Each row of a before or after table is a point. One or more steps were done to the points. Then noise was added and the rows were shuffled. The steps act on columns, c1 being the first. Name the steps. A step turns or swaps two columns, mirrors them in a line or flattens them onto one, adds a multiple of one to another, or multiplies or shifts one. Angles are multiples of 10 degrees, from the lower column toward the higher: turns from -170 to 170, lines from 10 to 170 but not 90. Use the fewest steps. Two steps may share a column if one is a turn and the other turns, adds or multiplies; they go together, in the order done. Otherwise the lowest column goes first.
(in the rows, 128 means zero)

Before (14 x 2):
[[120 134]
 [127 112]
 [114 140]
 [130 120]
 [ 91  91]
 [113 121]
 [131 102]
 [119  65]
 [118 116]
 [ 97 108]
 [ 99  87]
 [ 59  69]
 [106  57]
 [128 126]]
After (14 x 2):
[[140 114]
 [ 64 118]
 [108  95]
 [116 118]
 [122 113]
 [111 127]
 [ 91  89]
 [102 134]
 [ 57 107]
 [ 89  98]
 [ 68  59]
 [127 128]
 [121 131]
 [132 120]]
Steps: swap c1 and c2

Before (10 x 3):
[[155 132 114]
 [ 88 135 114]
 [141 149 107]
 [120 122 145]
 [114 126 102]
 [127 158 112]
 [101 143 103]
 [156 158 186]
 [155  25 119]
 [157 153 149]]
After (10 x 3):
[[145 141 155]
 [ 76 129 143]
 [166 159 117]
 [128 151 155]
 [164  27 102]
 [164 175  83]
 [ 92 133 158]
 [118 128 110]
 [111 118 151]
 [163 127 143]]
Steps: multiply c1 by 1.3; mirror c2 and c3 in the line at 10 degrees

Before (12 x 4):
[[ 85 137 124 180]
 [107 125 165 166]
 [105 133 130  86]
 [129 106 171 121]
 [155 100 164  94]
 [130  78  65  85]
 [142  94  78 156]
 [165 138 165 125]
 [ 89  87 145 174]
 [114  85 101 127]
 [156  95 117 132]
 [159 160 143 144]]
After (12 x 4):
[[ 96 149 164  94]
 [ 94 111 164 126]
 [104  90 144 145]
 [108 160  79 155]
 [148 134 163 167]
 [150 128 129  86]
 [159 172 144 173]
 [135 173 102 126]
 [ 93 155 117 131]
 [115 177  66  84]
 [123 151 170 121]
 [173 127 124 179]]
Steps: turn c1 and c2 by -170 degrees

Before (11 x 6):
[[ 91 179 143 131 112 134]
 [ 72 115 177 180 141 121]
 [137 156 127 158 147 107]
 [138 120  71 108 131 168]
 [ 63 140 147 135 152 147]
 [173  83 150  86 101 140]
 [155  62  96 112  93 122]
 [161 121  88 125 121 153]
 [ 63 130  83 110 147 150]
 [132 135 169 141 120  66]
 [109 164 160 107 157 130]]
After (11 x 6):
[[ 91 117 182 145 181 174]
 [112 140 151 150 135 195]
 [170 119  73 130 110 143]
 [156  83 150 100  88  92]
 [118 182 145 108 133 165]
 [119 164 159 158 108 141]
 [166 122  87 118 126 114]
 [ 75 136 170 123 139  94]
 [135  60  96  94 113 105]
 [115 162 129 149 161 112]
 [111 131  84 149 111 195]]
Steps: turn c1 and c6 by -60 degrees; swap c4 and c5

Before (9 x 8):
[[ 95 146 139 141  87  78 164  99]
 [190 173 166  92 175 133 116  96]
 [ 97 133 188 153  99 121 145 152]
 [182 172 121 145 138 140 115 125]
 [169 162 154  78 116 131  95 124]
 [108  90 124 128 127 117 172 173]
 [148 131 110 122 170 147  89  98]
 [120 105 173 145 105  65 135 162]
 [132  76 167 151  85 117 161 141]]
After (9 x 8):
[[ 97 162 154  78 100 132  95 125]
 [136  90 124 128 145 117 172 174]
 [112 106 173 147 146  65 135 163]
 [118 133 189 153 170 121 145 152]
 [139 175 166  92  50 134 116  96]
 [ 90  76 167 151 146 117 161 142]
 [108 146 139 141 178  78 163  99]
 [153 131 109 122  89 148  89  99]
 [108 172 121 145  76 141 115 124]]
Steps: turn c1 and c5 by -120 degrees

Before (12 x 9):
[[179  99 124 113 132 124 174 143 167]
 [116 193 168  90 176 191 122 100 122]
 [176 113 151 105 127 137  61 106 125]
 [128 139 108 103 141 174 117  81  88]
 [122 138 117 156 132 153 133 131 160]
 [137 174 145  76 125 198 100  58  94]
 [119 205 131 141 105  99 189 140 146]
 [110 101 187 108 139  77 167 149 144]
 [139 160 116 105 185 120 121 145 130]
 [120 166  89 132 128  83 154 123 192]
 [135 150 119 125  72 130 134 152 125]
 [165 121 149 181 164  79 175 139 154]]
After (12 x 9):
[[133 129  91 125  73 124 133 152 123]
 [110 128 157 110 137 164 183 150 143]
 [168 130 121 179 166 156 193 137 154]
 [125 127  88 155 133 104 120 132 160]
 [137 127 116  74 125  74  78  57  96]
 [141 128  83 103 183 139 125 144 129]
 [177 128  89 115 134 117 174 142 166]
 [119 129  60 131 125 161 170 122 190]
 [175 127 117 104 127 140  62 108 127]
 [130 126  80 104 143  88  99  80  87]
 [116 126 142  94 179  71 100  99 123]
 [116 127  99 141 106 133 194 140 146]]
Steps: multiply c2 by 0; shift c3 by -30; mirror c6 and c7 in the line at 100 degrees

Before (12 x 11):
[[130 115 101 126 116 116 117 137  90 151  73]
 [160 117 165 113 126 130 105 114 104  99 134]
 [ 89 138 147 113 109 113 164  97 115 110 148]
 [ 12 145  96 168 130 134 110  83 120 113 142]
 [167 119 166 146 107 144 117 101 132 139 147]
 [ 83 121  99 116  99 138 114 123 139 108 115]
 [131  79 157 160 116 139 119 183 120 124 131]
 [133   7  98 122 112 140 135  99 110 124 129]
 [152 133 115 128 132 144 160 146 119  97 132]
 [130 128 121 104 156 124 114 109 137 149 106]
 [156 147 122 133 110  88 110 193 108 127 140]
 [163 137 173 139 119  71 123  86 136 111 109]]
After (12 x 11):
[[163 140 151 112 107 111 164  98 106 109 140]
 [122 132 116 125 134 143 158 147 153  98 138]
 [127 145 127 134 111  86 110 195 162 127 141]
 [ 99 119 169 149 108 144 118 102 155 139 134]
 [ 99 138 166 141 119  71 122  85 149 111  95]
 [120 128 113 106 157 124 112 110 124 148 111]
 [139   6  97 120 111 139 134 100 144 124 139]
 [133  79 156 158 116 140 119 183 136 125 120]
 [125 117 164 112 124 130 104 112 167 100 120]
 [210 146 103 167 132 135 111  83  45 115 152]
 [156 115  85 128 115 118 118 137 154 149  83]
 [148 122  97 115  99 137 112 124  87 107 125]]
Steps: turn c1 and c9 by 130 degrees; turn c3 and c11 by -20 degrees

Before (8 x 12):
[[140 175 138 114  79  80 134 146  80 177  83 163]
 [161 140 128 174  76  95 133 139  91 160 115 112]
 [178 122 172  75 158 115 121  54 109 176 128 105]
 [131 108 174  75 148 121 126 104  77  87 102 135]
 [137 109 143 121  91 165 104 115 125 106 158 102]
 [113 120 192 147 143 126  70 108 123  99  83  92]
 [126 170 135 143 162  99 158 148 146 185 122 101]
 [129 128 137 102  98  85 147  65 161 127 156 178]]
After (8 x 12):
[[137 112 143 122 130 165 102 114 127 136 153 106]
 [116 121 192 149 129 125  72 108 123 126  84  97]
 [159 138 129 169 128  93 137 136  92 189 112 110]
 [127 172 136 144 128 102 157 144 143 211 122 102]
 [126 127 138  99 131  85 147  65 161 158 156 175]
 [138 173 140 114 129  81 132 147  82 211  84 163]
 [134 108 176  76 125 117 123 104  76 116 101 135]
 [177 123 173  75 125 113 120  58 109 206 127 103]]
Steps: multiply c5 by 0; shift c10 by 30
